Each row of a before or after table is a point. The points were changed in one or more steps. Then noise was added and the rows were shuffled. The steps act on columns, c1 being the first. Write out the steps. A step turns or swaps two columns, mirrors them in a line or flattens them onto one, adds a multiple of one to another, or multiplies or shifts one. Angles are multiples of 10 degrees, from the lower column toward the higher: turns from -170 to 170, lines from 10 to 170 but not 90. Use the fewest steps. Two steps may share a column if one is a turn and the other turns, adds or multiplies; they go together, in the order done. Otherwise the lowest column goes first.

Before (11 x 2)
[[ 0.30  0.30]
 [ 0.60  0.53]
 [-0.03 -0.57]
 [ 0.24  0.08]
 [ 0.27  0.07]
 [-0.93 -0.42]
 [-0.43  0.22]
 [ 0.09 -0.28]
 [-0.23 -0.33]
 [-0.34 -0.71]
 [-0.45  0.20]]
After (11 x 2)
[[ 0.39 -0.47]
 [ 0.55  0.12]
 [ 0.00 -1.13]
 [ 0.86  0.88]
 [ 0.61  0.45]
 [-0.13  0.34]
 [-0.64 -0.69]
 [ 0.10 -0.53]
 [ 0.63  0.12]
 [-0.20  0.35]
 [ 0.29 -0.92]]
Steps: shift c1 by 0.30; multiply c2 by 1.6

Before (8 x 3)
[[ 0.61 -0.38 -0.73]
 [ 0.40  0.20 -0.39]
 [ 0.38 -0.38  0.02]
 [-0.63  0.27 -0.31]
 [ 0.00 -0.57  0.10]
 [-0.54  0.12 -0.44]
 [-0.39  0.28  0.27]
 [-0.54  0.55  0.29]]
After (8 x 3)
[[ 0.17  0.04 -0.39]
 [-0.29  0.34  0.59]
 [-0.25 -0.48  0.12]
 [-0.19 -0.31  0.23]
 [ 0.23 -0.71 -0.41]
 [ 0.01  0.07 -0.53]
 [-0.10  0.32  0.29]
 [ 0.24 -0.43  0.18]]
Steps: multiply c1 by 0.4; swap c2 and c3

Before (13 x 4)
[[ 0.15  0.35 -0.38  0.48]
 [-0.12  0.73 -0.34  0.08]
 [-0.53 -0.46 -0.22  0.29]
 [ 0.40 -0.28 -0.01 -0.17]
 [ 0.29  0.06  0.63 -0.35]
 [-0.12 -0.48  0.33  0.88]
 [ 0.19  0.16 -0.21 -0.09]
 [ 0.06  0.12  1.04 -0.16]
 [-0.82 -0.07  0.26 -0.25]
 [-0.13 -0.03  0.68 -0.66]
 [-0.51  0.75 -0.17 -0.34]
 [ 0.05  0.22  0.48 -0.48]
 [-0.32 -0.70  0.23 -0.18]]
After (13 x 4)
[[ 0.78 -0.08  0.06 -0.30]
 [ 0.59  0.75 -0.07 -0.08]
 [ 0.01  0.76  0.04 -0.16]
 [ 0.02  0.05 -0.02  0.54]
 [-0.20 -0.36  0.03  0.37]
 [ 0.37 -0.69 -0.02 -0.04]
 [ 0.55  0.00 -0.01  0.42]
 [-0.44  0.36  0.04 -0.24]
 [ 0.22 -0.47  0.01 -0.56]
 [ 0.18  0.27 -0.05  0.46]
 [-0.44 -0.50  0.05 -0.75]
 [-0.10  0.20  0.01  0.17]
 [ 0.08  0.17 -0.02  0.10]]
Steps: turn c1 and c4 by 140 degrees; multiply c3 by 0

Before (9 x 6)
[[-0.23 -0.26 -0.52 -0.13 -0.01  0.53]
 [ 0.37 -0.32 -0.06 -0.18  0.12 -0.80]
 [ 0.19  0.05  0.43 -0.81  0.13 -0.67]
 [ 0.08  0.29 -0.50 -0.15 -0.27  0.40]
 [-0.29  0.12 -0.22 -0.11  0.41 -0.51]
 [ 0.13 -0.38  0.47 -0.03  0.01 -0.49]
 [ 1.06  0.28 -0.16 -0.37  0.42  1.07]
 [ 0.50 -0.07 -0.22 -0.24  0.44  1.26]
 [ 0.43 -0.15 -0.36 -0.73  0.23  0.17]]
After (9 x 6)
[[ 1.03  0.58  0.02 -0.15 -0.52  1.07]
 [ 0.37 -0.53  0.00 -0.02 -0.21 -0.77]
 [-0.23  0.00 -0.15 -0.25 -0.38 -0.58]
 [ 0.53  0.32 -0.08 -0.24 -0.52  1.24]
 [ 0.34 -0.13  0.10  0.20 -0.84  0.14]
 [-0.18 -0.04 -0.34  0.24 -0.36  0.52]
 [ 0.08  0.41 -0.35  0.40 -0.22  0.36]
 [ 0.17 -0.10  0.80  0.13 -0.48 -0.64]
 [ 0.20 -0.49  0.43 -0.10  0.20 -0.42]]
Steps: add 0.3 times c6 to c2; turn c3 and c4 by 30 degrees; turn c4 and c5 by 120 degrees

Before (10 x 8)
[[ 0.05  0.02  0.13  0.41  0.22 -0.73  0.20 -0.09]
 [ 0.79  0.00  0.31 -0.62  0.13 -0.25 -0.29  0.55]
 [ 1.28  0.02  0.60 -0.29  0.57  0.06 -0.11 -0.04]
 [-0.07  0.24 -0.19  0.19  0.03  0.20 -0.24  0.01]
 [-0.67  0.11 -0.09  0.73  0.25  0.18  0.54  0.64]
 [-0.42  0.12  0.84  0.29  0.14 -0.19  0.02 -0.03]
 [-0.12 -0.53  0.59  0.78 -0.28 -0.36  0.09  0.06]
 [ 0.74 -0.01  0.29 -0.87  0.15  0.07  0.35 -0.10]
 [-0.60 -0.39 -0.34  0.53  0.14  0.28  0.13  0.24]
 [-0.59  0.32 -0.31  0.92 -0.47  0.34  0.47  0.40]]
After (10 x 8)
[[-0.45 -0.33  0.29 -0.01 -0.66  0.88  0.50 -0.10]
 [ 0.16  0.34 -0.05 -0.17  0.70  0.15  0.38  0.32]
 [ 0.60  0.57  0.04 -0.10  1.30  0.14 -0.12  0.10]
 [ 0.21  0.17 -0.03  0.19  0.09 -1.85  0.24 -0.25]
 [-0.25  0.60 -0.54  0.16 -0.13 -0.93  0.07 -0.25]
 [ 0.14  0.34  0.08 -0.40  0.83 -0.61 -0.34  0.70]
 [ 0.00 -0.19  0.25  0.02 -0.07  0.48 -0.24 -0.10]
 [ 0.15 -0.31 -0.41  0.07 -0.59  0.71  0.17 -0.03]
 [ 0.12  0.83  0.13  0.04 -0.46 -0.49  0.04 -0.17]
 [ 0.22 -0.07  0.16 -0.15 -0.69  0.50  0.52  0.11]]
Steps: swap c1 and c5; swap c2 and c3; flatten c4 and c8 onto the line at 120 degrees; multiply c6 by 2.5

Before (13 x 11)
[[-0.23 -1.15 -1.22  0.21 -0.24 -0.22  0.47  0.12  0.48  0.38 -0.46]
 [-0.01  0.13  0.34  0.36 -0.12 -0.31  0.23  0.12  1.42  0.00 -0.10]
 [-0.14 -0.31  0.28  0.42 -0.08  0.07  0.24 -0.94 -0.26 -0.28  0.89]
 [-0.17 -0.04  0.40  0.31 -0.33 -0.10 -0.08  0.45  0.32  0.33 -0.37]
 [-0.08 -0.03 -0.41  0.11  0.25 -0.05  0.15  0.55 -0.27  0.52  0.43]
 [-0.01  0.00 -0.47  0.29  0.02 -0.02 -0.18  0.07  0.17  0.18 -0.38]
 [ 0.14 -0.58  0.19 -1.59  0.05 -0.03 -0.15 -0.85 -0.16  0.47 -0.20]
 [ 0.16 -0.84  0.44  0.21  0.08  0.11 -0.13  0.13  0.23  0.35  0.73]
 [-0.06  0.09  0.45  0.35  0.11  0.07  0.64 -0.39  0.01  0.44 -0.36]
 [-0.22 -0.09  0.31 -0.52 -0.06  0.15  1.16  0.12 -0.01 -0.60 -0.09]
 [-0.18 -1.08 -0.47  0.20  0.16 -0.76  0.25 -0.08 -0.07  0.33 -0.33]
 [-0.11 -0.41  0.13  0.16  0.49  0.12 -0.21  0.53  1.32  0.14 -0.47]
 [ 0.66 -0.07  0.06 -0.23  0.18  0.03  0.11  0.40  0.02  0.31 -0.40]]
After (13 x 11)
[[ 0.00 -0.11 -0.46  0.03 -0.37  0.10 -0.19 -0.39  0.23  0.39  0.00]
 [-0.25  0.58  0.32 -0.30 -0.43 -0.46  1.11 -0.11  0.00 -0.75  0.09]
 [ 0.17 -0.68  0.19  1.21 -0.36  0.04 -0.13 -0.05 -0.18 -1.09 -0.89]
 [-0.11 -0.22  0.27 -0.48 -0.50 -0.01  0.26  1.04 -0.25  0.19 -0.74]
 [ 0.17 -1.07  0.44  0.19 -0.32  0.15 -0.07  0.70  0.23  0.39  0.26]
 [-0.07  0.47  0.44  0.25 -0.29 -0.27  0.60 -0.30  0.01  0.56 -0.46]
 [-0.11  0.13 -0.41  0.38 -0.16 -0.13  0.12  0.33 -0.23  0.40  0.63]
 [ 0.00  0.70  0.33 -0.21 -0.53 -0.42  0.05 -0.16  1.42  0.30  0.07]
 [ 0.67 -0.02  0.06  0.37 -0.25 -0.04  0.09 -0.44  0.04 -0.04  0.26]
 [-0.14 -0.76  0.10  0.07  0.06  0.19 -0.09 -0.54  1.29  0.23  0.45]
 [-0.15  0.10 -0.49  0.18 -0.20 -0.79 -0.15 -0.31 -0.06  0.36 -0.15]
 [-0.19  0.02  0.39  0.13 -0.72 -0.04 -0.14 -0.46  0.32  0.47  0.41]
 [-0.19 -0.55 -1.22  0.21 -0.65 -0.45  0.32 -0.50  0.48  0.37  0.02]]
Steps: turn c6 and c7 by 30 degrees; add -1.5 times c6 to c2; mirror c4 and c10 in the line at 60 degrees; shift c5 by -0.40; mirror c8 and c11 in the line at 50 degrees

Before (11 x 12)
[[-0.22 -0.01 -0.61 -0.68  0.27  0.59 -0.09  0.96 -0.44 -0.72 -0.51  0.71]
 [ 0.35  0.00 -0.15 -0.04 -0.48  0.12 -0.39 -0.54 -0.45  0.09  0.37  0.51]
 [-0.70 -0.36 -0.32 -0.11  0.19  0.47  0.08 -0.12  0.15 -0.20 -0.27 -0.22]
 [-0.48 -0.80 -0.18 -0.25  0.75 -0.66 -0.22 -0.42  0.47  0.68 -0.07  0.28]
 [ 0.20 -0.08  0.30  0.51  0.39  0.15 -0.12  0.45 -0.29 -0.07  0.54  0.29]
 [ 0.50  0.54 -0.24  0.01 -0.45  0.04 -0.85  0.05  0.24  0.01 -0.48  0.00]
 [ 0.37  0.26  0.02  0.08  0.60 -0.99  0.65  0.43  0.18 -0.39 -0.15  0.42]
 [-0.20  0.30 -0.16  0.36  0.29  0.03 -0.16  0.08  0.02  0.72  0.34  0.03]
 [-0.84  0.41 -0.77 -0.05  0.76 -0.05 -0.49  0.21 -0.07 -0.67 -0.09  0.54]
 [ 0.40  0.03  0.50 -0.56 -0.03 -0.10  0.13 -0.27 -0.39 -0.19  0.63 -0.53]
 [ 0.21 -0.23  0.07 -0.62  0.45 -0.27 -0.22 -0.04 -0.66  0.03 -0.94  0.27]]
After (11 x 12)
[[-0.20  0.49 -0.58 -0.36 -0.05  0.59 -0.25 -0.13  0.88 -0.60  0.12 -2.37]
 [ 0.23  0.10  0.10 -0.34 -0.25 -0.30 -0.44  0.33  1.13  0.11  0.52 -0.33]
 [ 0.47 -0.37 -0.23 -0.37 -0.85  0.03  0.46 -0.13 -0.07 -0.35  0.47 -0.10]
 [-0.83  0.11 -0.70 -0.06 -0.51 -0.07 -0.73  0.29 -0.01 -0.87  0.08 -1.00]
 [ 0.35 -0.05 -0.15  0.45 -0.43  0.10  0.51  0.77  0.26  0.02 -0.40  0.12]
 [ 0.35  0.00 -0.03 -0.15  0.67 -0.94 -0.56  0.05 -0.16 -0.49  0.10 -1.24]
 [ 0.24  0.12  0.26  0.73 -0.18  0.10 -0.34 -0.07 -0.25  0.04 -0.23 -0.99]
 [-0.71  0.37 -0.39 -0.21  0.12  0.48 -0.14 -0.08 -0.01  0.13  0.17  0.44]
 [-0.25 -0.71 -0.15  0.33 -0.17  0.04 -0.32 -0.08 -0.27  0.39 -0.10 -0.17]
 [ 0.49  0.06  0.46  0.16  0.12 -0.15  0.05 -0.26  0.38 -0.17 -0.84  1.10]
 [-0.49  0.12 -0.26 -0.43 -0.29 -0.62 -0.78  0.51 -0.21  1.06 -0.10  0.28]]
Steps: mirror c2 and c10 in the line at 110 degrees; turn c4 and c11 by 150 degrees; turn c4 and c9 by 140 degrees; turn c5 and c7 by -90 degrees; turn c8 and c12 by -130 degrees; multiply c12 by 2

Before (11 x 14)
[[ 0.28  0.46 -0.34  0.12  0.34  0.45 -0.42 -0.54  0.37  0.10  0.25 -0.34
  -0.37  0.03]
 [ 0.32  0.03 -0.14  0.59  0.06 -0.68 -0.84  0.01  0.08 -0.83 -0.35 -0.59
   0.50  0.25]
 [-0.26  0.46  0.07 -0.41  0.46  0.00 -0.01  0.16  0.15  0.09 -0.21  0.51
   0.32 -0.34]
 [-0.67  0.11  0.39  0.15 -0.60  0.91 -0.19  0.43 -0.24 -0.32 -0.53  0.25
  -0.18  0.28]
 [-0.44  0.37  0.73 -0.74 -0.10  0.31  0.17  0.48  0.47  0.26 -0.16  0.14
   0.10  0.32]
 [ 0.74  0.29 -0.72 -0.16 -0.15  0.68 -0.79 -0.47  0.51 -0.42  0.90 -0.05
  -0.26 -0.20]
 [-0.12  0.25  0.35 -0.37 -0.26  0.66 -0.27  0.31  0.67  0.31 -0.53  0.46
  -0.38 -0.24]
 [ 1.02  0.26 -0.08 -0.30  0.37  0.93 -0.81 -0.31  0.19  0.34  0.64 -0.07
  -0.09 -0.21]
 [-0.26 -0.01  0.36  0.18 -0.82  0.80  0.11  0.22  0.11 -0.12 -0.45 -0.42
   0.29 -0.25]
 [-0.43 -0.19  0.29  0.52  0.12 -0.57 -1.14 -0.28  0.08 -0.87 -0.11 -0.81
   0.55 -0.17]
 [-0.15  0.67  0.88 -0.15 -0.59  0.21  0.02 -0.12  0.07  0.04 -0.20  0.49
  -0.17 -0.02]]
After (11 x 14)
[[ 0.10 -0.04 -0.33 -0.39  0.46  0.14  0.00 -0.01 -0.24 -0.27 -0.48  0.68
  -0.05 -0.33]
 [ 0.03  0.04 -0.14 -0.17 -0.57 -0.13  0.01  0.22 -0.22 -0.13 -0.15  0.83
   0.87 -0.01]
 [-0.11  0.13 -0.40  0.19 -0.83  0.22  0.13  0.82 -0.46 -0.27  0.24 -0.27
   0.26 -0.26]
 [ 0.09  0.22  0.47  0.11  0.35 -0.56 -0.42  0.43  0.12  0.30 -0.31  0.12
  -0.19  0.00]
 [-0.44  0.08  0.47 -0.18 -0.18 -0.46 -0.79  0.67  0.67  0.73 -0.94  0.19
  -0.60 -0.22]
 [-0.87  0.19 -0.62  0.51  0.11 -0.30 -1.15 -0.56 -0.12 -0.41  0.51 -0.68
   0.07 -0.18]
 [ 0.29 -0.07  0.25 -0.36 -0.26  0.31 -0.28  0.68 -0.74 -0.11 -0.82  0.50
   0.48 -0.22]
 [-0.82  0.20 -0.42  0.57  0.05  0.01 -0.83 -0.66 -0.34  0.33  0.63 -0.33
  -0.29  0.25]
 [ 0.26  0.06 -0.35 -0.75 -0.09  0.49  0.16  0.30 -0.32 -0.42 -1.12  0.37
   0.65  0.34]
 [ 0.34  0.09  0.11 -0.31  0.38 -0.29 -0.82  0.93  0.52  1.03 -0.71  0.14
  -0.06 -0.21]
 [-0.33 -0.06  0.03  0.15 -0.61  0.42 -0.18  0.92 -0.42 -0.66  0.56  0.25
   0.43  0.26]]
Steps: swap c1 and c10; turn c2 and c12 by 50 degrees; multiply c2 by 0.4; turn c3 and c13 by 110 degrees; turn c9 and c11 by -110 degrees; add 1 times c4 to c11; swap c6 and c8

Before (14 x 18)
[[ 0.81 -0.34 -0.27  0.55  0.14  0.00 -0.71 -0.25 -0.01 -0.30  0.10 -0.25
   0.25 -0.25  0.34  0.17  0.32  0.44]
 [ 0.48  0.13 -0.61 -0.29 -0.19 -0.22 -0.35  0.42  0.20  0.86 -0.11 -0.58
   0.32 -0.99 -0.01  0.31 -0.04 -0.35]
 [ 0.51 -0.33  0.45 -0.50  0.02  0.25 -0.19  0.20  0.04 -0.07 -0.26 -0.34
   0.13 -0.14 -0.11 -0.03 -0.31 -0.49]
 [ 0.17  0.54  0.04  1.77 -0.16  0.25 -0.37 -0.21 -0.23  0.13 -0.09 -0.50
  -0.25  0.23  0.04  0.27  0.34  0.18]
 [-0.02 -0.57 -0.28 -0.20  0.32  0.21 -0.18  0.46  0.33 -0.29  0.24 -0.68
   0.28  0.26  0.06  0.27  0.15 -0.85]
 [ 0.15 -1.41 -0.51 -0.36 -0.19 -0.09 -0.16 -0.44 -0.05 -0.36 -0.10 -0.62
  -0.18  0.52  0.22 -0.10  0.30 -0.06]
 [ 0.19  0.08 -0.25  0.26  0.06  0.10 -0.03  0.52 -0.01 -0.37 -0.21 -0.67
  -0.74  0.18 -0.14 -0.39 -0.02  0.33]
 [-0.03  0.61 -0.49  0.09 -0.08 -0.43 -0.05  0.27  0.24  0.03 -0.38 -0.46
   0.47  0.23  0.09 -0.93 -1.59 -0.27]
 [ 1.39  0.71 -0.65  0.62 -0.18 -1.21 -0.29 -0.43 -0.03  0.14 -0.02  0.03
  -0.29  0.21 -0.14  0.04 -0.09  0.32]
 [ 0.06 -0.19 -0.73  0.41 -0.30  0.32 -0.93 -0.05 -0.60 -0.40 -0.01  0.15
   0.24  0.32 -0.17  0.34 -0.12  0.06]
 [ 0.20 -0.64 -0.13  0.38 -0.24 -1.12 -0.10  0.15  0.24 -0.42 -0.17 -0.53
  -0.09  0.30  0.06  0.38 -0.05  0.04]
 [ 0.28  0.66 -0.25 -0.49  0.10 -0.06 -1.16  0.25 -0.06  0.13 -0.52 -0.08
  -0.30  0.25  0.22 -0.50 -0.04 -0.05]
 [ 0.90  0.55 -0.71 -0.55  0.32 -0.06 -0.50 -0.08  0.00  0.63 -0.89  1.54
   0.49 -0.42  0.18 -0.37 -0.26  0.30]
 [ 0.16  0.58 -0.63  0.08 -0.04  0.20 -0.21  0.00 -0.56  0.15 -0.21 -0.61
   0.47  0.01  0.50  0.37 -0.20  0.35]]
After (14 x 18)
[[-0.04  0.57  0.01 -0.79 -0.68 -0.12 -0.47  0.90 -0.06  0.00 -0.41  1.50
   0.46 -0.89 -0.37 -0.34 -0.30 -0.11]
 [ 0.02  0.61  0.22 -0.04 -0.52  0.19 -0.23  0.18 -0.48  0.08 -0.12 -0.61
   0.45 -0.15 -0.56  0.40 -0.25  0.20]
 [-0.52  0.74  0.44  0.28 -0.56 -1.22 -0.23  1.42 -0.38  0.55 -0.05  0.11
  -0.24  0.15 -0.11  0.08 -0.14 -0.41]
 [-0.48 -1.39  0.32 -0.05 -0.44 -0.10 -0.28  0.12  0.18 -0.46 -0.37 -0.67
  -0.20  0.37 -0.10 -0.10  0.36  0.15]
 [-0.24 -0.30 -0.07  0.58 -0.24  0.00 -0.75  0.75 -0.05  0.28  0.22 -0.24
   0.27 -0.11 -0.60  0.14  0.29 -0.05]
 [ 0.47 -0.56 -0.23  0.08 -0.40  0.17 -0.18  0.01  0.93 -0.29  0.07 -0.68
   0.29  0.42  0.58  0.28  0.19  0.52]
 [-0.24  0.54  0.07  1.03  0.04  0.28 -0.35  0.14 -0.23  1.44 -0.18 -0.50
  -0.26  0.15 -0.16  0.35  0.30 -0.15]
 [ 0.29  0.73  0.04 -0.43 -0.27 -0.13 -1.17  0.26  0.10 -0.33 -0.59 -0.08
  -0.34 -0.12 -0.08 -0.51 -0.05  0.17]
 [ 0.37  0.14  0.40 -0.82 -0.50 -0.23 -0.34  0.45  0.36  0.31  0.54 -0.58
   0.37 -0.78  0.28  0.28 -0.07  0.23]
 [ 0.23 -0.28 -0.13 -0.27  0.47  0.26 -0.24  0.48  0.27 -0.48 -0.14 -0.33
   0.18 -0.22  0.43 -0.06 -0.26  0.24]
 [ 0.30  0.54  0.30  0.02 -0.44 -0.45 -0.07 -0.06  0.46  0.08 -0.48 -0.42
   0.50 -0.09  0.18 -0.89 -1.55  0.18]
 [ 0.14 -0.64  0.30  0.45 -0.07 -1.14 -0.09  0.21  0.27  0.09 -0.32 -0.51
  -0.06  0.16 -0.12  0.42 -0.02  0.06]
 [ 0.48  0.13  0.00  0.40 -0.29  0.09 -0.05  0.29 -0.30 -0.04 -0.33 -0.66
  -0.71  0.05 -0.09 -0.39  0.08 -0.29]
 [-0.06 -0.13  0.55  0.55 -0.55  0.33 -0.90  0.02 -0.74  0.06 -0.24  0.14
   0.28  0.22  0.07  0.35 -0.09 -0.20]]
Steps: swap c1 and c8; turn c3 and c5 by 110 degrees; turn c4 and c10 by 50 degrees; turn c15 and c18 by 130 degrees; add 1 times c18 to c9; turn c11 and c14 by 40 degrees

Before (8 x 20)
[[ 0.45  0.39  0.18  0.02 -0.07 -0.07  0.28  0.44 -0.27  0.39  0.19 -0.21
  -0.14 -0.67 -0.56 -0.19 -0.50  0.02  0.32  0.87]
 [-0.65 -0.26  0.16 -0.07 -0.24  0.37  0.67 -0.51 -0.09 -0.25 -0.40  0.27
   0.33 -0.18 -0.26 -0.67 -0.09 -0.32 -0.33 -0.51]
 [-0.60  0.25  0.11 -0.20 -0.74  0.49  0.30 -0.65  0.10 -0.29  0.13 -0.17
   0.29  0.27 -0.05 -0.38  0.39  0.08 -0.14 -0.17]
 [ 0.75 -0.10  0.19 -0.58  1.19 -0.11  0.58  0.22 -0.08  0.53  0.09  0.43
  -0.75  0.55 -0.50  0.15 -0.59 -0.16  1.38 -0.13]
 [ 0.24 -0.03  0.19  0.22 -0.83  0.16  0.32 -0.60  0.44 -0.65 -0.06  0.46
  -0.11 -0.47 -0.09 -0.36 -0.09  0.44 -0.26  0.04]
 [ 0.60  0.57  0.55 -0.56  1.68  0.13  0.74  0.04 -0.14  0.11  0.31  0.19
  -0.36  0.06 -0.93 -0.27 -0.53  0.07  1.22  0.22]
 [-0.04 -0.62  0.13  0.29 -0.21  0.00  0.45 -0.76  0.16 -0.48  0.45 -0.01
   0.12 -0.10 -0.13 -0.48  0.50 -0.24 -0.25 -0.23]
 [-0.13  0.34 -0.08  0.36 -0.47 -0.21  0.55 -0.38  0.30 -0.66 -0.35  0.01
   0.06 -0.26  0.10 -0.43  0.47 -0.32  0.02 -0.23]]
After (8 x 20)
[[ 0.24  0.56  0.56 -0.38  1.67  0.14  0.73  0.05 -0.13  0.67  0.32  0.20
  -0.38  0.04 -0.95 -0.25 -0.65  0.09  0.78  0.23]
 [-0.24  0.26  0.11  0.13 -0.75  0.49  0.30 -0.64  0.10 -0.20  0.12 -0.17
   0.28  0.26 -0.04 -0.38  0.20  0.10 -0.23 -0.14]
 [ 0.10 -0.03  0.18  0.02 -0.83  0.15  0.33 -0.61  0.45 -0.41 -0.08  0.44
  -0.11 -0.49 -0.08 -0.33  0.04  0.56 -0.47  0.04]
 [ 0.19  0.39  0.19 -0.20 -0.07 -0.07  0.29  0.46 -0.27  0.32  0.18 -0.21
  -0.16 -0.67 -0.57 -0.17 -0.38  0.03  0.40  0.87]
 [ 0.30 -0.11  0.21 -0.40  1.19 -0.10  0.58  0.22 -0.06  0.90  0.11  0.41
  -0.75  0.56 -0.50  0.14 -0.68 -0.19  1.08 -0.14]
 [-0.27 -0.25  0.17 -0.05 -0.23  0.36  0.67 -0.51 -0.09 -0.25 -0.39  0.26
   0.31 -0.16 -0.25 -0.67 -0.07 -0.41 -0.32 -0.51]
 [-0.05  0.35 -0.08  0.31 -0.47 -0.23  0.55 -0.38  0.31 -0.28 -0.34  0.01
   0.06 -0.26  0.10 -0.40  0.52 -0.41 -0.32 -0.22]
 [-0.02 -0.62  0.12  0.28 -0.20  0.00  0.45 -0.77  0.16 -0.30  0.43 -0.02
   0.12 -0.09 -0.12 -0.47  0.50 -0.33 -0.40 -0.22]]
Steps: multiply c1 by 0.4; flatten c4 and c17 onto the line at 60 degrees; flatten c10 and c19 onto the line at 50 degrees; multiply c18 by 1.3
